Each row is a point. A path goes straight from each point to the next, and from the last back to the first. The post is the endless flat space through its rows: a point in 2 columns, a line in 3, a plane in 4, and so on, so that a path can go around it. How many times does the path go around the post? Going back the other way cancels.

Post (2 x 3):
[[ -7 -29  74]
 [ 14  -1 -48]]
Path, 7 rows:
[[ 68 -39  19]
 [ 49 -44 -72]
 [ 72  38 -13]
 [-16  73  11]
 [-43  10 -10]
 [-85  30  24]
 [ 22  44 -25]]
Times around: 0

Post:
[[ 20   1   2 -80 -51 -70]
 [ 18  35 -55  83  47  29]
 [ 11  -6  60 -75  -5 -95]
 [  6  11 -28 -35  43  13]
 [  2   5  80  56 -54  84]]
Path:
[[-29 -26 -35 -11  25  56]
 [-12  11  -9 -17 -41  10]
 [-17  61 -29  46  13  -5]
 [ 45  35 -36 -10  -1 -21]
 [ 74   5   0  -8   0  68]
 [  2 -69  18 -45 -36  36]
 [-73 -27  13  -6  16  -4]
 [-24  -6   0 -75 -40 -34]
 [ -8 -45   5  13  17 -10]
 [ 17 -16  30  24  18 -22]
 [-71 -39  80 -40 -80 -74]
 [-34  36   2  31  50  -4]
 [  0  87 -30 -71  48 -62]
 [ 89  42   9 -37   1  18]
 [ 34 -11  11  40  44  17]]
Times around: 2

Post:
[[-12   1   5 -93  43  16  35 -12]
 [ 21 -21   8  22  33  -1 -18 -25]
 [ -5  -1 -16 -30 -95  25 -36 -13]
 [ 20  15  17  33  12  11  14 -16]
 [ -5   1  16 -34  -2  -4   5  24]
 [ -4  -8 -41 -31 -30  26  -5   6]
 [ 13  14   8  49  15 -39  -2 -20]]
Path (21 x 8):
[[ -5  39 -14 -50   0  22  11  -9]
 [-11  12  13 -15  -9  -4 -21 -28]
 [-21 -15  28  12  25  15  14 -14]
 [  6 -58 -23 -14 -10  32 -11 -20]
 [ 20  -3  -3 -10 -14  11  -3 -18]
 [ 28  40  12  19 -22  18   7 -11]
 [ 51  44  -1  17  -2  36   8 -36]
 [ 26 -44  -4 -13   0 -10 -25 -15]
 [  6 -43  31  26  22 -26  -9 -10]
 [-10  -7  -3  44  19 -23   3 -12]
 [-21  23 -15  11  48  32  10 -30]
 [ 18  25 -14  -3 -18  30 -19 -31]
 [  9  27  -8   0  -8  14  -1 -15]
 [ -8  12  50  -5   1  20  -1  22]
 [-23 -15  -3  -7 -19 -12 -10   5]
 [ -1  -3 -29 -41 -29  10  40   1]
 [-16  -5  32   3 -15 -46  13 -47]
 [-11 -10 -18  15 -20  -7 -27   8]
 [-10 -10  -4 -10   2   0 -60  21]
 [ 24  -2   5  -8  -6  19 -15 -10]
 [ 17   3 -39 -11 -37   1 -15 -14]]
Times around: 0

Post, 8 rows:
[[ 78  -5   5  28  -5  82  39  31  14]
 [-50 -46  64  26 -12 -11  19  37 -51]
 [  0  59 -83  23  29  19 -17  37  -5]
 [-24  -3  28 -18 -50 -11  47  23 -54]
 [-43 -35  65 -50 -12 -59  -6  38 -27]
 [ 36  32  17  33 -21  41 -24 -16 -69]
 [ 56   8  -7  49   4  20  18 -41 -13]
 [-11  29 -33  22 -45   9 -15  21  27]]
Path (17 x 9):
[[ 17 -11 -14   8   1 -26 -12 -30 -50]
 [  5   7  -6   3 -47 -40 -35  37 -41]
 [ 48  28  30  17  -6 -11  29 -14  -8]
 [-11 -55  17  31  95 -14  73  38  34]
 [-17 -15  36   8 -51  56  59  38 -17]
 [ 27  50 -40 -23  13 -44  -4 -25  88]
 [ 24  51 -18  83  -6  14   1  61 -19]
 [ 22 -18  37  40 -38  63 -44  63 -22]
 [ 38   1 -30  41 -20  49  33  81  55]
 [-29  64 -33  27  24  -7  -5  85  38]
 [ 36  27  80  18 -58  47  24 -65 -75]
 [ 27  43  20   8  -9   5  51  23 -34]
 [ 11  -2  -9  38  35 -17 -12  52 -10]
 [ -4 -14 -14 -20 -62  21   5  55 -15]
 [ 59 -16   6 -36 -23 -21   1 -27 -65]
 [ 58  23 -23  32 -80  66  36  62 -28]
 [ 53   6  -9  12 -51 -43 -46 -35 -20]]
Times around: 0

Post, 10 rows:
[[ 20 -44  18   8  -7 -16 -45  -6   9 -56 -23]
 [-19  -5  39  -9   3 -20  64 -46 -11 -43 -15]
 [ 21   1  43  32   9   6 -30 -18   8  32 -10]
 [ -1 -14   6  33  31  35  19 -26  -1  12 -10]
 [-43  29  -4  17  -5 -24 -19  27  18 -19 -65]
 [  8 -28 -11 -10  69  29 -30   4   6  20  28]
 [ 25 -19  -4  13  22  25  27  27 -28  -5 -39]
 [-20   5 -23  19  -3 -10  -9  27  -2  -7   5]
 [ 32 -69  25  -6  31  34  -2 -36 -16  30 -44]
 [-12 -20  28  -7  59  44 -36   1 -40  31  -1]]
Path, 25 rows:
[[-23  21  -1 -30  35  27  -5 -13 -33  20  53]
 [ 45  28  13  25  21  41 -18  10  -4  25 -34]
 [ 10 -42 -26 -24  38   3 -36 -12 -18   3  25]
 [ 12  -4  36  17  37   7 -23 -10 -33 -17   7]
 [ 15 -28  -5  35  25  27  -2   0 -39   2  16]
 [-16  17  73  40  22 -26 -14  14   6  -6 -95]
 [  3 -47  39 -19   5 -13   3  23 -21 -64 -19]
 [-36   9  38  -7  -3 -14 -21  21  18   1 -66]
 [ 18 -15  13  67  23  19 -32  10  18   9 -10]
 [-23 -41  37  34 -25 -17 -12   2  -5   2 -24]
 [ 21   5  17  -3  42  33 -40  82  11  10  21]
 [ 38 -17  -9 -30  26  47  -3 -14 -33  89  55]
 [  1  19  15  14  17   5  36 -33 -36 -21   1]
 [ 39   3 -43  16  72   4 -44  55   0  65 -11]
 [-49 -12  52  -3  33 -39 -16   7 -10  -1   4]
 [  4 -23  19  42  22  40 -22  25  19  -6 -60]
 [ 22 -35  23  11  -3  43  21   1  13 -18 -44]
 [ 59 -29   1   5  11  43  49 -54  12 -50 -11]
 [ 28  19  65  33   0   1   5 -20 -41 -14 -74]
 [-56  54  15  40   9 -25 -38  33 -21  11 -22]
 [ 17 -77  46 -14  31  -3   6 -12  16  -8 -27]
 [-31 -27 -14   9  25  19  16  61   3 -16  12]
 [-30 -11  14  19  14 -17 -68   7  16 -13 -15]
 [  9   9  45  38  29   6   8 -42 -26   3  -8]
 [-11  -2 -14   7  -2   4  11  30 -42 -44 -46]]
Times around: 2
